Each row is a point. Any point is a mix of the corners, with weights that add up to 1. It lies inside the corners' shape when no weight is negative. Is each point inside? If not, which corners have a negative weight?
In the rows, 128 means zero.

Corners:
(1): [136 158]
(2): [190 153]
(3): [79 92]
Points:
[183 151] -> inside
[161 131] -> outside (1)
[ 85 107] -> outside (2)
[101 124] -> outside (2)
[108 140] -> outside (2)
[184 151] -> inside
[142 141] -> inside
[139 154] -> inside

Corners:
(1): [ 85 140  89]
(2): [152 136 111]
(3): [143  54  71]
(4): [121 130 213]
Points:
[124 123 122] -> inside
[152 116 156] -> outside (1)
[ 98 120 101] -> outside (2)
[ 98 127  92] -> inside
[111  91  99] -> outside (2)
[101 128 105] -> inside

Corners:
(1): [195 143 185  80  68 199]
(2): [ 40 187  86 162 136  96]
(3): [142 100 141 174 145 153]
(4): [ 46 181 104 116 197 105]
(5): [200 123 140 162 168 112]
(6): [132 146  67 137 169 119]
(7): [149  91 138 121 128 125]
Points:
[158 121 124 143 133 134] -> outside (4)
[159 124 133 119 153 123] -> outside (2, 3)
[107 131 125 145 137 139] -> outside (5)
[109 150 126 127 146 131] -> inside
[ 94 166 124  93 116 139] -> outside (3, 5)
[118 157 102 132 155 130] -> outside (7)
[113 140 103 157 170 106] -> outside (1)
[ 84 169 110 134 140 143] -> outside (5, 7)

Corners:
(1): [114 169  80 139  87  91 112 114 248]
(2): [ 71 134  76 139  74 187  76 146 122]
(3): [147 123 138 141 130  95 112 105 146]
(4): [112 183 101 144 134 110  89 156 132]
(5): [113  97 164 117  90 103 131 182  88]
(6): [ 80 113 103  95 123 122 106 142 134]
(7): [145 187  93  83  93 113 173  97 180]
(8): [191 113  77 115 102 174  86 150 196]
(9): [105  86 230 138 135 129 127 174  86]
(10): [ 90 100  60 178 126 200 120 187 112]
Points:
[ 94 134  77 120 102 145 107 153 141] -> outside (3, 9)
[131 138 133 117 124 120 107 126 135] -> outside (1, 5, 10)
[113 113 139 128 103 123 119 163 113] -> inside
[120 152 101 134 119 128  97 149 145] -> inside
[136 106 140 125 116 135 120 141 127] -> outside (1, 4)
[121 123 111 138 110 141  98 155 146] -> outside (7)
[111 143  63 122 100 138 102 143 176] -> outside (3, 9)

Corners:
(1): [158 144 128  83 107 168 191  89 182 200 205 167]
(2): [129  87 119 195 125 135 139  47 155 130 148 111]
(3): [ 67 113  98  99 113 121 114 118 109  78  74  94]
(4): [126  72 120 112 119 173 156  43  60 105 158 108]
(5): [112 110 147 164 190 103 115 154 139 121 149 113]
(6): [144 124 122 190 152 125  85 112 101 119 122 138]
(7): [193 140 188  95 134  69 174  99 204 180 126 153]
(8): [ 67 167 159 131 179  86  91  92 115  54  72 166]
(9): [153 151 200 138 103 126 179 129 163 175 157 159]
(10): [ 69 208 171  51 163 114 100 134 107 152  77  20]
(11): [162 148 173 121 148 117 207 118 151 183 130 142]
(12): [147 147 111 141 154 162 136 124 129  88 178 114]
(13): [108 189 145 132 123  33 136  95 157 107 103 127]
Points:
[127 145 156 115 136 104 146 100 144 143 122 124] -> outside (12)
[113 160 149 124 144 101 132 109 147 134 120 110] -> outside (4)
[113 144 143 130 143 122 137 105 131 129 128 120] -> outside (7)
[133 151 152 139 144 102 135 113 144 137 120 133] -> outside (4)
[125 150 157 139 152  96 131 115 141 128 107 123] -> outside (1, 4)
[138 124 148 139 139 108 146  95 135 115 127 142] -> outside (1, 10)
[136 129 143 149 141 122 138  96 136 134 141 128] -> outside (3)
[168 149 171 159 148 135 163 121 177 156 175 187] -> outside (3, 4, 10, 13)
[127 130 136 144 149 116 124 135 133 118 117 147] -> outside (2, 4, 10, 13)
